Rows are points. Two turns around zero, p and q, are shown by what they do to some points. Where does a point land after both, in the order given? Backwards means that the second turn is done in reverse. Each puzzle has new turns, and all numbers are rounded.
In the rows, zero is written as 128.

Turn p:
[106 152] -> [113 157]
[142 124] -> [141 121]
[149  98] -> [141  94]
[128 161] -> [136 160]
[116 105] -> [111 109]
Turn q:
[ 94 123] -> [ 94 125]
[142 120] -> [142 119]
[108 140] -> [109 141]
[168 129] -> [168 127]
Where do these land?
p, then q: [113 100] -> [105 106]
q, then p: [113 150] -> [120 154]
q, then p backwards: [158 134] -> [156 140]

Turn p:
[103 135] -> [111 147]
[132 142] -> [139 138]
[112  81] -> [89 97]
[150 141] -> [154 127]
[143 142] -> [148 132]
Turn q:
[107 113] -> [106 114]
[163 136] -> [163 135]
[138 152] -> [139 152]
[104 111] -> [103 112]
Where do these land?
p, then q: [128  95] -> [109 101]
q, then p: [110 169] -> [137 172]
p, then q: [138 114] -> [128 111]
q, then p: [137 134] -> [139 128]

Turn p:
[129 136 135] -> [132 136 134]
[136 162 136] -> [147 158 133]
[ 97 101 112] -> [ 89 112 115]
[154 125 164] -> [154 119 163]
[124 116  94] -> [118 116  95]
Turn q:
[130 135 153] -> [130 127 154]
[ 91 102 150] -> [ 81 117 143]
[150 126 109] -> [149 121 109]
[141 148 101] -> [151 146 107]
Where do these land?
q, then p backwards: [134  97 172] -> [128  84 159]
p, then q: [139 144  98] -> [148 137 100]
q, then p backwards: [127 154 119] -> [130 155 128]
p, then q: [112 117 123] -> [109 133 123]

Turn p:
[151 125 115] -> [145 135 109]
[120 146  97] -> [104 145 106]
[121 124 164] -> [136 117 162]
[ 87 122 119] -> [ 90 108 130]
[161 123 145] -> [165 134 133]
Turn q:
[ 88 160 113] -> [ 81 152 122]
[140 124 117] -> [141 132 118]
[120 142 121] -> [116 141 126]
[161 107 124] -> [166 120 120]
[138  99 123] -> [146 108 113]
[122 136 171] -> [119 115 169]
Where do these land?
p, then q: [142 154 159] -> [135 140 168]
q, then p: [133 135 152] -> [140 123 150]
q, then p backwards: [ 85 131 112] -> [ 96 135  96]
p, then q: [152 141 135] -> [141 149 141]
p, then q: [136  99 116] -> [146 121 102]
p, then q backwards: [120 107  96] -> [108 102 107]

Turn p:
[127 102 138 149] -> [127  99 141 142]
[145 134 122 150] -> [138 136 142 150]
[148 129 138  58] -> [160 136 106  66]
[114 139 141 111] -> [114 134 126 105]
[110 141 127 153] -> [103 135 137 147]
[124 123 101 147] -> [127 129 115 159]
Turn q:
[140 110 153 123] -> [145 115 148 112]
[123 155 128 163] -> [135 148 131 167]
[115 106 179 106] -> [130 127 177  92]
[119 145 105 125] -> [113 141 107 136]
[115 112 103 130] -> [104 111 117 134]
[157 139 101 120] -> [142 126  89 126]
Where do these land?
q, then p: [111  97 100 115] -> [108 100  97 128]
q, then p: [165 132 137 154] -> [165 127 148 147]
p, then q: [133 114 123 126] -> [132 114 122 129]
p, then q: [110 127 100 120] -> [109 126 106 146]
p, then q: [143 166 156 101] -> [138 169 125  91]
q, then p: [105 132 152 152] -> [110 125 165 124]

Turn p:
[ 94 150 135 153 139 136] -> [111 130 158 160 139 141]
[122  99 138 122 159 159] -> [132 111 151  96 158 140]
[152 152 147  97 103 102] -> [145 160 120 124  90  97]
[112 148  99 116 109 104] -> [ 98 152 103 144 119 118]
[141 128 106 129 143 115] -> [136 136 104 132 146 130]
[122 103 140 163 107 110] -> [127  84 125 151 117 114]
[152 115 132 115 136 171] -> [146 124 136  88 127 157]
Turn q:
[ 90 147 131 130 125 113] -> [102 152 142 122 129 104]
[148 141 104 114 154 123] -> [142 135  88 114 129 126]
[125 110 136 117 101 148] -> [118 115 149 128 117 156]
[117 106 160 165 107 136] -> [127 114 172 163 137 127]
[123 147 125 147 164 106] -> [136 146 110 132 151  92]
[141 122  92 131 129 113] -> [125 118  94 137 110 119]
[114 143 150 113 106 182] -> [126 157 164 121 125 176]
[130  85 131 110 119 136] -> [112  91 131 125 132 153]
[165 151 124 126 147  94] -> [165 125 103 110 123  96]
Where do these land?
p, then q: [114 146 136 141 138 116] -> [140 135 138 144 140 110]
p, then q: [109 134 101 140  97 131] -> [ 94 143 137 154 119 135]
p, then q: [114  98 122 142 136 158] -> [110 114 129 125 159 156]
p, then q: [138 149 117  98 143 129] -> [141 159 118 106 120 124]
p, then q: [135 123 103 121 138 122] -> [122 140 102 126 129 130]
q, then p: [139 159 119 140 115 134] -> [138 140 119 143  98 136]
q, then p: [109  71 170 112 123 149] -> [129  95 181  94 161 126]
p, then q: [177 144 173 138 129  76] -> [184  95 118 140  89  91]
p, then q backwards: [117 129 112 118 130 135] -> [111 127 123 117 135 134]

Turn p:
[139 104 146 167 135  98] -> [128 100 163 156 140 105]
[111 153 114 114 102 130] -> [116 141 106 116  96 126]
[150 115 126 163 161 111] -> [142 117 142 168 159 115]
[103 124 154 110  95 132] -> [106 124 145  93 102 134]
[ 84 109 134 104 105 135] -> [ 86 117 126  91 118 139]
[151 149 120 103 160 118] -> [153 162 114 124 152 112]
[160 109 110 148 145 115] -> [153 106 122 153 152 114]
[110 156 120 123 128 165] -> [120 155 111 129 112 163]
[143 134 128 120 121 149] -> [147 131 123 120 120 145]
Turn q:
[146 123 134 151  92 119] -> [129 138 135 154  93 113]
[100 110 121 103 119 117] -> [114 101 110 108 126 110]
[106 124 147 124 167 160] -> [116 114 154 104 155 160]
[141 127 119 141 140 108] -> [137 129 121 154 141 125]
[134 138 171 107 154 153] -> [144 131 171  95 147 137]
[136 111 111 110 109 138] -> [141 115 110 118 103 131]
[133 164  93 161 114 100] -> [115 170  94 165 130 119]
Where do these land?
q, then p: [141 103 123 149 120  84] -> [122  95 140 167 128 105]
q, then p backwards: [ 86 116 109 143 124 132] -> [ 86 112 108 134 121 133]
p, then q: [130 147 132  98  96 145] -> [144 141 109  98 100 117]
p, then q backwards: [135 153 112 160 139 138] -> [153 127 109 161 125 119]
q, then p: [142 124 153  82 154 115] -> [160 131 140 107 169 105]
p, then q backwards: [140  98 120 147 120 122] -> [127  93 130 124 140 115]
p, then q: [149 135 111 112 146 123] -> [150 140 111 140 145 134]
q, then p backwards: [101 149 164 133 125 164] -> [ 94 128 176 110 127 134]

Turn p:
[124 150 169 116  76 119  94 115] -> [ 82 123 143 123  87 109  88 107]
[138 119 113 156 143 108 144  99] -> [163 124 113 136 138 128 137  94]
[ 94 154 108 130 127 126  97 114] -> [108 155 129 120 158 132  97 110]
[159 126 116 128 142 131 119 126] -> [149 120 134 100 128 135 135 127]
[124 102 152  95 123 157 142 121] -> [ 95 102 144 139 124 128 162 139]
[103 115 142 117 165 147 127 175] -> [128 121 145 148 155 135 125 188]
[157 105 118 118 114 106 147 121] -> [141 117 109 115 111 102 156 119]
[140 153 126 138 151 119 167 165] -> [169 160 133 145 113 133 139 159]
[113 127 109 152 111 139 115 116] -> [116 131 102 125 138 149 113 110]
Turn q:
[104 144 118 135 119 198 122 133] -> [108 129 110 197 127 149 134 134]
[114 148 125 102 161 113 124 113] -> [106 137 143 105 157 152 128 136]
[131 138 159 155 118 100  95 133] -> [140 120 177 131 127  98 112 121]
[115 111 149 135  92 135 142 130] -> [122 101 122 139 102 104 145 130]
[118 102 155 158 140 120 120 119] -> [136  92 136 129 147 106 121 106]
[138 110  72  94 131 107 143 123] -> [115 160  85  84 119 139 114 131]
[144 136  96 122 146 101 151 107] -> [128 161 115  90 141 135 140 111]
[132 141 127 134 137 149 141 173] -> [155 138 117 154 139 129 135 162]
[155 122 150 117 108 129 114 121] -> [141 114 146 123  95 138 123 121]
Where do these land?
p, then q: [123 118 127 162 102 104 155 109] -> [120 159 114 127 118 113 126  83]
p, then q: [119 108 141 104 143 118 161 158] -> [163 135 121 120 140  90 141 148]
p, then q backwards: [143 121  94 121 169 146  91 139] -> [135 127 142 105 183  96 135 136]
q, then p: [105  99 149 125 164 106  97 118] -> [121  85 150 123 169 109 122 139]
q, then p backwards: [ 96 156 113 104 128 114 127 119] -> [106 142 119  93 116 152 120 138]
p, then q: [143 153 129 138 100 110  93 133] -> [100 135 153 124  98 138  99 132]
q, then p backwards: [135 110 140 160 115 158 152 150] -> [131  96 137 149 133 101 165 129]
q, then p: [130 125 126 103 114 139 129 125] -> [106 133 112 128 123 138 130 137]
q, then p: [157 162 133 135 116 156 148 100] -> [126 139 128 152  96 161 153 100]

Turn p:
[125 113  95 165 139 164 121 128] -> [150 122  92 145 146 149 119  94]
[143 124 109 121 123 106 102 151] -> [136 144  98 121 117 117 121 156]
[129 120 100 158 128 122 132 155] -> [150 146  95 143 135 125 146 123]
[156 115 144  93 151 113  98 100] -> [123  96 133  84 130 119  98 159]
[111 162 162 108  99 155 150 121] -> [106 137 182 145 101 143 124 111]
[ 91 129 129 128 113 110 125 114] -> [ 89 128 126 145 133 112 133 126]
[129  93 113 127 134 151 143 129] -> [134 111 112 128 140 164 142 125]
[159 123 167 125 123 120 116 111] -> [142  94 151 120 110 110 117 146]
[136 119 136 140 157 125 114 152] -> [157 133 124 130 153 124 120 147]
[101 180 126 114 112 113 179 119] -> [ 93 167 166 119 114 116 160  94]
Turn q:
[141 129  88 109 114 114 144 124] -> [154 127  92 137 113 124 148 138]
[101 128 137 137 131 118 146 137] -> [107 114 132 108 132 124 140 142]
[170 133 151 156 154 133 113 119] -> [141 134 174 156 143 121 129 102]
[143 120  81 131 143 175 141 131] -> [128 124  94 163 142 167 149 103]
[133 108 157 139  90 105 147 121] -> [118 108 144 118  81 101 127 127]
[120 135 131 135 136 125  98 154] -> [129 129 144 132 145 143 107 152]
[110  90 149 130 140 136 140 137] -> [110  91 132 107 134 133 118 109]
[134 122 149  78 133 127 139 166] -> [161 118 132  81 119 160 122 126]
[107 133  96 133 115 122 126  85] -> [110 145  88 144 130  95 131 133]
[120 183 141 133 124 125  86 106] -> [121 191 146 134 142 111 110 148]
Where do these land?
p, then q: [132 112 117 135 143 117 103 145] -> [151 120 124 146 145 143 133 144]
p, then q backwards: [155 115 124 118 104 157 118 137] -> [143 115 118 112  98 136 126 158]
p, then q: [134 106 143 130 179 137 153 135] -> [152 116 144 114 153 146 140  85]
p, then q backwards: [155 127 142 113 116 115 154 133] -> [139 142 142 127 116 108 156 146]
q, then p: [104 146 116 191 118 133 127  79] -> [103 155 129 161 168  79 156 108]
p, then q: [ 87 145 120 119 116 115 158 138] -> [ 93 146 132 104 137 119 159 139]
p, then q: [142 137 144 123 114 120 137 139] -> [129 128 144 120 103 130 132 133]
q, then p backwards: [131 116  85 109 120 117  58 104] -> [123 132 118 163 138 137  54 160]
p, then q: [ 86 130 152 118 129 116 140 131] -> [ 98 120 152 103 149 125 137 137]
q, then p backwards: [156 145 137 124 141 152 132 138] -> [126 140 128 130 133 156 158 143]

Turn p:
[141 145 166 133 117  98 157 102 155] -> [127 132 163 124 132 109 136  75 155]
[143 137 175 100 115 125 127 133 146] -> [144 123 151 106 121 143 102  99 154]
[ 91 117  61 114 144 118  95 118  80] -> [ 98 118  83 112 151 107 125 176  70]
[151 148 115 131 106 127 104 136  98] -> [119 162 129 128 118 137 103 131  95]
[136 106 166 142 121 101 139 128 135] -> [141 113 167 146 134 112 117 112 141]
[105 130 121 132 123 166 127 129 109] -> [110 115 119 129 111 157 142 146 114]
[119 119  95 140 111 123 108 127 147] -> [123 128  96 144 109 102 121 131 121]
[155 114 147 114 126 127 169 126 146] -> [170 124 148 124 131 130 148 100 140]
[106 136 117 132 160 143 146 161 132] -> [130 131 124 119 127 134 156 171 152]
[132 127 116 142 158 152 108 122 132] -> [119 133 100 148 146 148 131 140 138]
Turn q:
[100 116 115 149 171 141  97 132 148] -> [124 102 125 139 170 123 100 143 164]
[133 107 121 118 117 112 131  92 142] -> [131 121 116 116 106 126 106  94 129]
[163 103 142 102 106 147 156 143 154] -> [168 109 131 100 106 157 159 116 120]
[131 147 176 108 137 100 103 132 118] -> [137 155 167 118 149 122 106 128  92]
[100 131 136 123 101 129 114 158 157] -> [138 124 157 106 109 125 120 164 149]
[ 94 143 108 147 143 151 133 118 135] -> [ 93 123 123 140 138 138 126 137 165]
[159 102 122 159 120 136  97 118 114] -> [152 108 104 169 120 128 108 132 109]
[105 147 139 138 133 121 160 152  95] -> [ 99 140 152 138 135 107 168 136 123]
[162 131 105 150 140 144 166 140 145] -> [151 131 104 145 131 144 171 115 155]
[143 151 107  99 127 103 153 122  87] -> [106 165 101 112 126 109 154 114  97]
[116 129 138 115 113 124  98 101 114] -> [110 129 131 124 117 130  90 131 104]
Where do these land?
q, then p backwards: [135 125  98 131  85 135 119 127 147] -> [117 128 114 120 109 152 116 162 154]
q, then p: [149 142 117 107 120 134 156 154  81] -> [131 141 155  99 125 123 173 148 100]
p, then q: [150 129 140 126 102 132 139 163 135] -> [152 148 136 135 104 153 125 137 109]
p, then q backwards: [132 144 120 146 135 119 106 103 124] -> [120 145 119 132 148 122 127 105 105]
q, then p backwards: [149  94 122 160 104 123 150 159 122] -> [119  88 110 144 111 134 167 137 152]
q, then p backwards: [105 132 160 149 150 167 116 122 130] -> [121 114 172 151 151 141 116 122 102]
q, then p: [119 119 174 111 106  97 108 125 126] -> [118 122 161 116 138 144  80 115 114]
q, then p: [139 141 122 132 128 154 138 122 131] -> [128 129 116 135 113 143 151 132 130]
p, then q: [122 130 131 122 175  99  96 104 144] -> [129 125 117 114 175 109 100 120 163]
p, then q backwards: [110 148 107 112 128 134 145  64 169] -> [132 104  86 110 153 120 187 103 117]
q, then p: [132 113 112 104 139 137 130 115 118] -> [131 114 106 118 140 125 137 137 107]
p, then q backwards: [ 95 120 133 136 164 105 134 178 108] -> [ 88 139 130 132 125 138 100 186 132]

Turn p:
[ 93  95 152 132 147 169 160 172 110 158 116] -> [150  78 166 131 166 161 133 141 160 152 150]
[149  89 123 147 137 165 107 143 143 132 149] -> [130 114 149 159 150 142  89 130 132  98 109]
[106 144 105 129 128 114 125 122 124 101 112] -> [103 142 131 122 121 106 159 121 137 131 124]
[150 105 114 158 111 137 130 140 123 146 169] -> [146 125 137 155 128 157 110 100 124  90 135]
[133 138 114 135 118 105  97 115 154 150 133] -> [115 140 123 117  85 127 101 121 132 114 120]
[165 122  97 132  98 109 114 149 164 130 142] -> [145 121 113 133 101 105 105 104 135  79 110]
[111 159 148  88 172 114 143 118 105 109 128] -> [ 98 117 106  97 148 124 159 152  95 157 144]
[105  92 162 113 111 152 133 149 106 133 121] -> [159 108 161 150 141 128 133 160 134 144 154]
[126 168 164 133 150 127 132 129 106 109 112] -> [107 137  89 130 150 129 143 144 133 162 147]
[134 153 111 108 123 130 126 107 110 131 106] -> [129 148 114 113 115 135 157 146 126 133 107]
[130 148 119 137 114 125 120 108 153 120 159] -> [119 162 123 114 124 121 109 113 120 102 136]
[112 146 154 106 144 128 168 103 123 114  90] -> [136 137 120  97 151 115 153 137 121 185 125]
[149 105 100 147 111  88 110 108 142 131 128] -> [126 136 132 146  82 115 115  94 114 118 103]
Turn q:
[113 171  96 122 148 126 107 111 141  94 136] -> [148 164 105 144 123 129  91 118 120 151 160]
[119 125 146 149 122 114 156 110 137 119 108] -> [151 101 137 135 111 140 118 113 121 121 106]
[105 162 104 121 137 153 132 128  98  97 161] -> [105 176 110 142  97 131 123 117 104 156 140]
[145 119 185 139 124 122 131 161 136 156 118] -> [124 109 170  80 136 135 136 133 135  98 113]
[160 115 142 143 128 132 125 154 150 172 139] -> [136 122 151  95 151 136 168 132 153 113 136]
[142 153  89  95 148 117 129 128  97 116 143] -> [129 169  89 127 122  89 128 133 122 150 127]
[102 108 139 127 115  89 110 118 132 129 142] -> [123  86 141 129 134 108 116 126 112 145 148]
[141 131  89 124 126 137 124 129 118  71 147] -> [139 167 119 165 110 121 127 161 111 153 136]
[105  98 125 130 129 134 129 105 138 138 135] -> [118 103 129 156 135 129 139 109 125 122 140]
[144 105 157 139 144 130 167 153 150 163 104] -> [142 116 164 111 141 130 153 107 154  92  92]
[140 123 169  98 106 137 143 132 158 146 112] -> [121 105 146 112 110 124 121 134 168  84 127]
[137 105 149 126 144 143 111 157 124 147  94] -> [110 131 146 116 170 133 125 137 136  97 105]
[ 98 127 104 140  86 113 114 124 125 142 116] -> [113  93 117 135 136 144 116 131 143 171 128]
[140 150  98 138 135 145 113  83  89 103 137] -> [133 150  69 146 118 144 130 139  90 138 136]
Where do these land?
p, then q backwards: [139 126 158 168 134 149 112 144 117 143 118] -> [108 130  95 130 106 147 112 120 152 118 101]
q, then p: [133 159 143 130 190 121 137 144 146 103 114] -> [108 162  69 135 122 122 129 157 108 135 117]
p, then q: [ 87 167 137 153 105 122 123 125 103 148 185] -> [104 159 130 131  68 140 143 119 116 141 181]
q, then p: [162 135 133 130 107 105 117  91 119 143 140] -> [151  99 139 134 126 123 148 117 108  91 113]
q, then p: [119 107 111  99 129 141 144 137 117 156 138] -> [120 132 145  99 122 114 132  95 133 150 137]
q, then p: [112 148 124 122 120 155 145 131 107 108 115] -> [126 156 135 126 115 128 139 141 167 127 128]
q, then p: [124 149 136 115 143 132  94 138 132 101 157] -> [109 135 108 126 119 141 131 145 116 102 169]
p, then q: [149  98 142 159 134 123 124 124 133 114 139] -> [137 115 113 124 152 154 128 125  95 131 135]
q, then p backwards: [131  98  99 136 153 118 110 123 139 130 120] -> [140 114 147 134 126 151 150 139 115  96 130]
q, then p: [174  97 121 102 114  91 124 139 125 122  91] -> [121  66 105 142 115  93 124 112 144 134 109]
p, then q: [130 151 107 123  85 130 154 134 161 136 126] -> [163 134 109 130 103 102 112 154 148 115 146]
p, then q: [ 76 100 125  97 121 148 152 108 135 133  95] -> [121 112 151  78 119 100 128 121 147  81 113]

Turn p:
[125 105 128 111 124 136 129 141 115 141 149] -> [124 128 133 129 140 132 120 141  99 136 151]
[138 152 147 121 154 106 107 155 105 113  94] -> [117 128 105 117 102  88 114 121 113  99  97]
[114 125  98 104 135  97 108 124 137  95 149] -> [ 98 104 109 165  99 134 130 118 124 148 137]
[106 134  95 121 151 101 151 126 136 141 118] -> [ 74 129 136 136 135 122 138 125 151 125 130]
[151 150 103 125 101 167 120 122 111 102 156] -> [156 159 108 149 106 175 139 130 112 122 137]
[124  99 115 132 121 128 105 113 115 146 123] -> [121 127 117 122 154 141 116 125 116 158 116]
[145 108 144 151 141 137 157 122 118 136 123] -> [140 144 157 107 147 119 133 103 122 125 131]
[126 116 149 121 159 158 120 121 165 109 139] -> [146  97 139 118 113 142  98 105 143 117 156]
[137 145 143 142 111 115 122 138 144 151 155] -> [150 142 125 134 126 104 129 154 147 146 144]
[112 154 151 134 131 109 158 124 106 150 110] -> [111 144 156 101 123 104 145 151 135 119 105]
[115 122 136 168 105 131 116 137 149 120  96] -> [157 112 131 145 154 121 121 127 150 122  90]
[143 126 129 106 104 150 141 114 135 131 124] -> [143 121 120 112 137 153 153 136 124 120 142]
Turn q:
[125  69 133 109 140 112 109 124 147 158 147] -> [129  79  83 126 151 116 111 131 108 120 150]
[130 131 110 115 134 121 119 123 123 153 135] -> [130 116 116 111 140 124 121 118 138 147 125]
[127 125 143 144 122 118 109 195 144 138 149] -> [135 134 109 110 118 122 120 198 109 137 130]
[143 146 124 112 123 150 141 117 146 136 152] -> [154 117 118 125 102 132 149 114 142 141 127]
[146 137 149 123 137 107 128 111 120 123 115] -> [129 132 144 137 118 107 103 109 122 127 129]
[123 136 127 114 127 101 130 130 110 151 147] -> [121 131 110 103 124 128 107 115 117 150 125]
[134 122 136 167  80 133 136 122 119 141 133] -> [112 153 108 154 113 155 117 140 150 135 153]
[125  93 140 153 141 138 130 126 121 155 151] -> [139 130  92 152 152 135 126 133 108 140 148]
[130 127 124 108 141 157 127 117 119 132 101] -> [132 104 156 142 144 135 137 115 133 138 118]
[130 143 117 136 133 132 108 111 123  97 120] -> [138 144 156 120 139 126 130 119 145 107 134]
[103 145 133 119 134 136 134 107 147 143 134] -> [122 121 128 119 121 118 158 108 124 144 146]
[133 135 108 142 133 131 144 137 147 134 109] -> [118 132 124 140 131 112 147 138 146 132 108]
[122 140 131 134 104 127 130 142 117  99 102] -> [107 144 158 130 115 143 124 143 134 112 119]
[122 142 118 117 143 131 147 131 110  31  96] -> [128 154 190 125 124 139 142 114 116  60  83]
Where do these land?
q, then p: [103 140 107 158 145 104 132 132 105 106 148] -> [100 140 117 117  83 138 134 135 138  99 121]
q, then p: [117 142 141 110 136 127 122 113 137  93 111] -> [145 107 149 116 104 120 147 127 111 136 120]
q, then p backwards: [172 139 141 118 101 139 131 114 101 151 144] -> [123 130 127 150 139 145  87 104 147 109 160]
p, then q backwards: [180 136 135 134 126 133 118 103 106 148  96] -> [114 148  89 128 150 108 138 130 122 125 177]
p, then q backwards: [ 98 102 142 130 135 126 114 143 106 148 132] -> [127 122 146 120 143 108 111 153 105 140 106]
q, then p: [144 124 133 126 121 107 120 148 120 137 121] -> [126 119 106 137 134 119 108 139 123 130 117]
p, then q: [108 121 143 127 146 123 131 127 189 135 131] -> [139 101  92 129 126 106 132 144 114  99 157]
q, then p backwards: [106 136 119 152 124 106 118 143 115 123 122] -> [124 136 117 127 138 131 137 132 106 165 126]
p, then q: [102 127  96 114 134 131 162 134 139 149 143] -> [137 145 122 119 126 130 166 142  90 131 145]
q, then p: [109 138 126 116 145 155 108 145 154 151 129] -> [113 131 145 118 152 102 137 129 109 123 163]
q, then p: [139 134 125 142  97 133 113 117 107 142 117] -> [146 123 124 129 128 136  99 143 155 134 142]
p, then q: [153  94 132 114 125 123 122 115 145  82 136] -> [136 127  94 159 140 151 112  93 143 121 138]
p, then q: [135 132 124 124 130 157 175 129 139  98 135] -> [154 146 132 153  97 147 141 113 115 105 138]
